Each point is reached from the start by the listed moves, each made once or not at all, plus a little noise. Is the number of moves made odd or even? Then give how often each move was made.
(in the rows, 128 means zero)

Moves:
(1): 197, 103, 161, 126, 110
(2): 145, 185, 146, 136, 142
Start: 111, 128, 89, 111, 133
Points:
127, 181, 98, 116, 146 -> odd (0, 1)
169, 100, 121, 109, 109 -> odd (1, 0)
113, 125, 88, 116, 134 -> even (0, 0)

Moves:
(1): 169, 169, 128, 116, 118, 134, 145, 145, 108, 137, 105, 119, 135
(2): 99, 168, 121, 117, 107, 124, 135, 145, 140, 103, 122, 134, 129
(3): 126, 128, 166, 127, 147, 130, 125, 125, 131, 138, 117, 145, 131
(4): 130, 134, 130, 184, 99, 124, 126, 133, 118, 120, 127, 132, 133
(5): 134, 145, 101, 138, 162, 137, 112, 111, 115, 129, 119, 144, 128
(6): 120, 134, 139, 130, 118, 196, 142, 111, 117, 119, 135, 117, 128
(7): 130, 122, 131, 119, 141, 124, 200, 112, 126, 142, 125, 142, 128
(8): 129, 113, 119, 135, 145, 141, 133, 160, 146, 127, 131, 127, 124
(9): 139, 132, 129, 128, 130, 123, 126, 107, 164, 130, 123, 117, 142
(10): 122, 149, 130, 135, 113, 143, 124, 131, 141, 189, 117, 119, 105
(11): 142, 141, 146, 125, 131, 131, 130, 128, 132, 125, 178, 135, 114
Start: 123, 122, 120, 122, 142, 126, 113, 120, 139, 127, 143, 141, 136
Points:
136, 170, 191, 183, 112, 205, 115, 87, 174, 184, 171, 137, 123 -> even (0, 0, 1, 1, 0, 1, 0, 0, 1, 1, 1)
137, 165, 140, 187, 166, 138, 156, 71, 167, 207, 101, 173, 138 -> even (0, 0, 1, 1, 1, 0, 1, 0, 1, 1, 0)
156, 165, 173, 104, 152, 197, 213, 101, 107, 152, 113, 152, 146 -> even (1, 0, 1, 0, 0, 1, 1, 0, 0, 0, 0)
131, 165, 110, 134, 167, 206, 173, 52, 162, 199, 124, 139, 129 -> odd (0, 0, 0, 0, 1, 1, 1, 0, 1, 1, 0)
105, 183, 106, 127, 164, 216, 126, 133, 147, 90, 188, 158, 120 -> odd (0, 1, 0, 0, 1, 1, 0, 1, 0, 0, 1)
104, 199, 154, 117, 167, 205, 116, 100, 133, 102, 174, 177, 126 -> odd (0, 1, 1, 0, 1, 1, 0, 0, 0, 0, 1)
